Rows are points. A path goes straight from each point to the next, and from the last back to the first. The post is the endless flat space through its rows: a point in 2 columns, a line in 3, a plane in 4, and so on, so that a path can go around it. How many times does the path go around the post? Going back the other way cancels.

Post (1 x 2):
[[  0.9 -10.7]]
Path (26 x 2):
[[-18.8 -15.1]
 [  3.0 -27.3]
 [ 13.3 -18.3]
 [ 19.3 -17.4]
 [ 11.5  -1.3]
 [ -5.6  -5.3]
 [-13.6 -16.5]
 [  5.4 -19.0]
 [  9.4 -11.3]
 [ 15.5 -22.0]
 [ -6.5 -14.5]
 [-17.4  -2.5]
 [-12.2 -23.8]
 [  3.4 -16.7]
 [  9.4  -9.1]
 [  9.4 -13.8]
 [ -2.6 -21.3]
 [ -3.5 -15.5]
 [ 14.0 -20.3]
 [ 20.9  -3.8]
 [ -4.0  -3.5]
 [-22.6 -12.1]
 [ -5.0 -26.9]
 [ 15.6 -13.6]
 [  4.1  -6.6]
 [-12.3   0.4]]
Times around: 3

Post (7 x 8):
[[ 13.2 -10.7  -9.8  -6.3 -13.6   9.1 -11.8   5.6]
 [-16.9  26.9   1.9  -5.7  22.9  12.3  45.4  -6.4]
 [  2.1  15.6   0.5   5.6  -6.3   0.5   0.1   2.9]
 [  8.1   0.0  -9.7   4.5   5.1  10.7  -7.4  -7.6]
 [ -2.3  -2.2   1.6   2.1 -13.7  11.8  11.5 -11.4]
 [  5.1  -1.4   6.3  -9.3 -13.9  -1.8 -13.3  -2.2]
 [  0.8 -11.6   1.3   5.6  -7.6 -12.3   5.1   0.9]]
Path (23 x 8):
[[ 11.8  -9.6 -30.2  -9.7   3.1  18.4  -9.5  -6.9]
 [ -1.0 -14.0   5.2 -19.8   3.1 -10.8 -19.7   9.7]
 [-12.9  15.4  37.5   8.5  -9.1 -20.2   9.9   2.4]
 [ 17.3  -0.5 -10.1 -10.2   5.5  11.7  -1.7   4.9]
 [ 10.1  21.7 -11.6   8.5  32.2   0.8  10.5  -3.8]
 [ 19.8 -11.8 -14.0  21.4  24.6   0.7  -2.2  17.6]
 [ 11.7 -12.2  -9.4  10.8 -14.6  24.2 -11.1  10.1]
 [  8.7  24.0   8.8  11.7   9.0   2.2  -5.1  -6.7]
 [  9.1  -0.8  -9.2  12.5  -4.8   2.4  -2.9 -25.0]
 [ -2.2  -6.3 -16.6  -9.6 -21.0  11.3  18.8   9.9]
 [  3.8 -16.3 -14.1  10.0  17.0  10.0  -0.9  -4.3]
 [  5.6   7.0   6.1   0.0   4.5   7.4  26.7   5.9]
 [ 12.9  12.7  -6.0  -4.7  -2.8  -5.6  -9.7  13.3]
 [  9.9  -1.6 -16.2  -2.5 -21.0  -5.9  -4.6  15.8]
 [ -8.8  22.5   7.3 -10.0 -12.2   8.7  -2.1   3.3]
 [ -4.3 -18.8  -6.9  30.7  20.6  22.5   3.2 -46.7]
 [ -4.4  -5.5  -5.1  -4.3 -35.1   3.3  13.6  16.3]
 [-12.2  17.5  -9.8   4.9   2.4  -1.4  21.1   0.4]
 [ -3.0  -1.8  17.4 -13.3 -60.1   3.8 -23.3   2.7]
 [ -0.9 -10.3   7.2  23.7 -12.5  11.1   1.4 -19.5]
 [  3.8  -6.8  21.4  -7.4 -20.2  -9.5 -14.5 -20.3]
 [ -3.8 -16.6  12.0  -0.6 -32.2  10.5  28.4 -39.4]
 [ -3.0   8.9  11.8  -7.4  -8.2 -16.5  12.2   0.1]]
Times around: 3

Post (11 x 12):
[[  3.5 -10.2   6.5  28.3  15.0   3.0   6.6 -14.8  10.3   8.1   8.0  -6.9]
 [-16.6  -3.6  -9.7  -6.3  20.3  -8.7 -12.0  -9.1   3.9  10.0  -0.3   2.9]
 [-17.5   3.3  -8.7  30.0  25.3  -1.3  16.9   1.9 -15.7  13.1  24.2   8.3]
 [-11.4   4.8  -3.9   6.6  11.3   1.9   3.1  -6.2  10.2 -16.4 -12.1 -12.4]
 [ -7.7   3.0  11.7 -22.9  -4.4   5.1   8.1 -10.4  10.8  -5.3  -7.0  11.5]
 [ -1.7   8.3   4.0 -10.8  -2.5   1.2   7.8  10.1  -3.0  -4.9 -18.5 -26.4]
 [ 11.2   4.2  -9.1  -0.8  -6.2  -3.5  -4.8 -17.6  -0.4   7.5  24.1 -21.4]
 [  7.5  -8.2  -5.1   6.5  10.7   9.2   8.3  10.0 -13.2  -6.7  12.8 -11.7]
 [ 29.0  10.4  -4.3 -16.7  -9.3  -6.6   9.2 -13.8  10.8   3.3  13.2   1.6]
 [-13.1   2.0  -8.0   1.4   2.6  12.9 -13.6   9.2   8.3  -6.2  -7.9  -8.5]
 [  4.9  -7.1   4.7   7.3  -4.6 -19.4  22.4 -14.5  -9.2  -3.1   3.5  23.8]]
Path (26 x 12):
[[ -2.2  -8.6   9.5  12.1  -9.8  29.8 -12.4 -22.8   4.8 -16.2  16.7 -23.8]
 [ 29.1  -9.4 -14.2   4.7  -9.5  -7.9   4.9 -28.7  -0.4  -5.7  23.8  -9.5]
 [-16.3  14.7 -10.4  -8.3   0.3 -14.7   5.5   3.9   6.7   6.9 -10.7 -19.5]
 [  0.7  -2.5  19.0 -20.2  -5.8  -3.9  -6.8  14.2  23.4  -9.8 -37.6  -0.2]
 [ 17.7   3.6  -2.9  -2.4  -0.9  -6.1  -9.6 -12.7  -5.5   7.5  14.0 -25.6]
 [  2.8 -13.8   6.3  25.3  19.4 -19.1  19.7   0.8 -18.4  10.4   2.9  13.0]
 [  0.5  16.3  -9.0  -3.1  14.5  -9.6  21.9  13.3 -10.7  -5.7 -19.3  10.5]
 [-42.1  27.3  -8.2   5.7  21.7   2.4   5.6 -12.5  -0.4   4.3  -2.0 -20.9]
 [  9.6   9.1 -20.2  -3.6 -17.5   5.7  25.6   7.0 -21.5 -10.2  12.8   4.0]
 [ -1.5   5.1 -19.6 -12.6  -3.2  -8.9   5.7  -1.9  18.4 -10.6  -6.4   0.1]
 [ 15.4  -0.2 -14.2  23.7  38.9 -11.1   2.0   7.4  19.3  -8.5  -4.5 -21.1]
 [ 41.9   0.1 -13.0  10.6  -1.7  -1.9   9.3  15.9 -15.0 -14.6  11.3  16.0]
 [ 32.8 -14.0  17.5 -17.7  -4.7  -0.5  11.0 -29.0   0.0 -12.0  -4.7 -28.2]
 [-14.9   7.2   4.1 -17.8  17.4  -7.5  32.1   0.8  -1.6  35.1  -2.1   4.9]
 [ -1.7   7.8  -5.7 -15.5  12.2  -8.2   5.7  26.0   4.9  25.9  -8.5 -39.7]
 [ 13.4  12.8  -1.9 -34.6   1.9  10.6   6.4  -0.9  12.6   3.5  16.7 -11.1]
 [ -0.5  -0.5  -9.6   4.1  20.4   0.9  -8.3  18.7  13.1  15.1   4.3  -0.2]
 [ 13.1   5.6  -8.9  -2.9 -19.7 -13.0 -10.0  -8.1 -11.5  -7.9  15.9 -27.2]
 [ -4.6  18.2 -14.3   1.2 -35.3  -6.9  -2.6 -14.0 -14.1 -21.2  10.5  -3.2]
 [  5.5 -13.5  13.0  38.5   1.7 -22.3   1.0 -43.4   6.1  22.1   5.2   8.7]
 [-27.0   7.8  -4.1 -15.8   9.8  25.8  -9.2  -2.0   6.4  -3.3  -2.1   3.8]
 [-10.8 -27.0  -1.4   0.3  -6.1   4.1  -4.2 -13.1 -14.5 -13.1   8.3  -4.4]
 [  1.0   7.0 -11.3 -27.8 -13.7 -16.7  12.8  16.5 -13.3  -8.9   8.2 -12.3]
 [ -2.7  -4.5   5.3  11.9  -5.5 -10.8   0.8  -2.5   0.3 -28.3  -2.9  13.2]
 [ 19.2   7.2  -4.1   3.1   2.6   2.5 -21.0 -28.2  10.1  17.9  21.1 -15.3]
 [ 17.4 -19.8  18.0   6.0   5.0  20.4  17.0  10.3 -24.4  21.2  11.0 -19.7]]
Times around: 4
